Each row of a before or after table is a point. The points were changed in one or more steps. Then noise was added and the rows were shuffled. The steps act on columns, c1 being the first. Write out the steps. A step turns or swaps two columns, mirrors them in a line or flattens them onto one, adds a multiple of one to another, or multiplies or shifts one. Angles are multiples of 10 degrees, from the lower column toward the higher: turns from -170 to 170, lines from 10 to 170 but not 90. Use the fewest steps. Two steps may share a column if one is a turn and the other turns, adds or multiplies; they go together, in the order done. Otherwise the lowest column goes first.

Before (12 x 2):
[[-16 -38]
 [-16  58]
 [-22 -18]
 [ 39 -16]
 [ 13 -35]
 [ 39 -29]
 [ 58 -27]
 [-29  -1]
 [ 13 -32]
 [ 10 -22]
 [ 60  -9]
 [ 11  29]]
After (12 x 2):
[[ 17 -38]
 [-12 -33]
 [-13 -31]
 [-12 -21]
 [ 28  -2]
 [-10  29]
 [ 16  60]
 [-60  -9]
 [-41 -16]
 [ 24 -21]
 [-38 -30]
 [-58 -26]]
Steps: multiply c1 by -1

Before (12 x 6):
[[-15 -20  33  -3  52  30]
 [  9  -3  -5 -26 -14   2]
 [-19  -9  33  -1  18  11]
 [ 20 -22   0  14  20  -5]
 [-24 -44  21   0  42   9]
 [ 34  -4 -27 -45  -7 -32]
 [ 52   9 -11 -25   8  -1]
 [ 41 -13  -9 -30  -4  -7]
 [  5   8 -13 -33  41  42]
 [ 21 -53 -27  11   4  18]
 [ -5 -23  16   0  40  29]
 [ 23  30 -30 -14  25   2]]
After (12 x 6):
[[ 23   4  14  -1 -34  44]
 [  2  38 -18  -1  21 -29]
 [ 35 -20   2   1  24   6]
 [ -3  -1   6  -1 -16  28]
 [ 29  34   6   0  27 -16]
 [ 33 -55  -4   1  -3   5]
 [ 16 -23  19   1 -31  15]
 [ 16  19  60   0 -13  37]
 [ 15  58  20  -1  47 -59]
 [ 39 -17   1   1 -36  50]
 [ 29  51  -6   0  47 -38]
 [ 27  18  16  -1  -3  -2]]
Steps: turn c1 and c5 by -50 degrees; add -1.5 times c5 to c6; turn c2 and c3 by -130 degrees; multiply c2 by 1.3; multiply c4 by 0

Before (12 x 11):
[[  9  19  11 -17 -38  15   6  28  -8  -6   1]
 [ -3  15  13  -8 -18 -12 -12   1 -34  17  46]
 [-22  41  12 -12   8   8  -7 -22 -19 -19  15]
 [ -5   3 -28 -35 -38 -14  -9 -26  20  17  -1]
 [ -7  -4  -9 -12   9   0  -9  12   4 -16  29]
 [ 17 -10  -6   5   9  20  17   3 -24  34 -10]
 [-13  20  -4  12  12  -8  11  -7   6  27  19]
 [ 23   3   2  -2  40  22  -2 -22  14 -17  15]
 [  0  -9  12 -16  11 -19  27 -22   5 -13   6]
 [  2   7  -5  25   2   4  35   3 -42  26  43]
 [ 19  -4  -3  23  -9 -10  12  23  -7 -15   2]
 [ 29  11  -3 -51  -9 -23  36  11 -36  15  -6]]
After (12 x 11):
[[  1 -10  12  -1  15  22  16  -9 -12 -19   6]
 [ -7  -4 -15   7  16   4 -18  17 -10   3  29]
 [ -5  15  10 -31 -23  -4 -22  -3 -19   5  46]
 [-22  41 -11  -8  16 -14 -18  -4 -16 -24  15]
 [ 22   4  24  23  43 -13 -12 -19   3 -15  14]
 [ 20  -3  16 -18  -2   2   3  28  20   4   3]
 [-13  20 -17  -4  -2   8   2 -28  13  14  19]
 [ 16 -10  11 -11  -9 -30   8 -24  -4  24 -10]
 [  2   8  -2 -39 -10 -27  25 -17   9  17  42]
 [ 29  10  27 -26 -15  11  25   2 -60  13  -4]
 [ -4   4 -33  18 -42  26 -19 -13 -26 -22  -1]
 [  9  19  21   6 -27 -12  -4  37 -18   5   0]]
Steps: add 1 times c1 to c3; turn c4 and c9 by 70 degrees; turn c4 and c6 by -150 degrees; turn c5 and c10 by 30 degrees; turn c8 and c10 by 50 degrees; shift c7 by -10

Before (13 x 18):
[[  5  -6   3   0 -10  -4   4   6 -41   7   6 -15  -9   1  -5   4   6  34]
 [  2 -15  15 -16  -8  -6   6   6  -6 -21  10 -10 -11   9  -5   3   4  -1]
 [  5   4  12 -25  10   2 -11   8  19  10 -12  -7  -5  -7  -3   5   6   1]
 [  8   9   4  -1  12  -8  -5  -1  14   4   4   8  -6   2   0  10  -6   6]
 [  3 -39  -8  -6   8  11  -7  -4  18 -13   4 -14   8  -4  -6   7 -10   8]
 [  5   3   2  -9  -9   8 -10 -26   3   2   8  10  15  11  -7  12 -17  -2]
 [  2  12  -3  -8   3   4 -10  -6  -9   9  10 -11  -6   9  21  11   6  23]
 [ 19   5  48   0   0   1   5  10   9   9  10 -13  -4   4  -6   7  -4  11]
 [  9  -1   4 -17  20  46  -2 -10 -26   9 -28  -9   3  12  -8  13 -30  18]
 [ -3 -11  12   0  -3   6  -8   5  19  -1   8  -5 -11   6  -8  -4   0   1]
 [ -1  12  -4  -4   8  15  -5   9   9   6   9   2  18 -10  -4   0 -10   5]
 [ -3   1  -8  -2  -7  -6  -6 -28  17 -15   3 -14  -4 -26  11   8   3   8]
 [  2 -11  -7 -16  -9  -5  27 -20  -1   4   0  -9 -11  14  -5  13  -3   8]]
After (13 x 18):
[[ 10  14  -3  -8   4   1   8  -6  21  10  -1   8  -3 -13  53  10 -10  16]
 [-10   4  11 -26   0   4  14  10   7   6  -4   6   5   0  -8   7  -9 -18]
 [  7  10   2   0  -5  -6  11  -1   8   3 -10  -6  11   5   0  11   9 -12]
 [ 10   5  47   0  -3   3  -2   8  12   8 -17  16   1  -6 -17   5  -2  -7]
 [ 11   1   0  -8  13  11   2 -24  -5   3  -8  -5 -30 -11 -18  10  20  -3]
 [  8 -11  14   0   7   6   3   6   4  -3   5   3   1 -17 -21  -4   0 -15]
 [  6  -3   3   0   6  -2 -11   6  27   7  -3  12  10  -3 -14   3 -13  45]
 [  4  -3  -9  -5   8  -8   1 -26  13 -15   4  12  26  24  26   8  -9 -16]
 [-27  -3   5 -17 -15  47  15  -7  13   7  -9  18 -55 -59 -20  12  26  30]
 [  8  12  -3  -4  -2  14   8   7   9   6  -1   4 -23   4  -9  -1  11 -10]
 [ 10 -14  13 -16   0  -7 -10   5  -1 -20  -1   7   4  -8 -11   2  -9   4]
 [  4 -39  -7  -7  -2  11   9  -4  10 -13  -3  16 -19  -7 -12   6   3 -13]
 [ -1 -13  -9 -13 -10  -3 -26 -21   7   2  -3  11   4 -12 -11  12  -2   2]]
Steps: turn c1 and c11 by -90 degrees; turn c5 and c7 by 140 degrees; add 1.5 times c6 to c14; turn c13 and c14 by 140 degrees; turn c9 and c18 by -80 degrees; turn c12 and c17 by 160 degrees; multiply c15 by 2.5
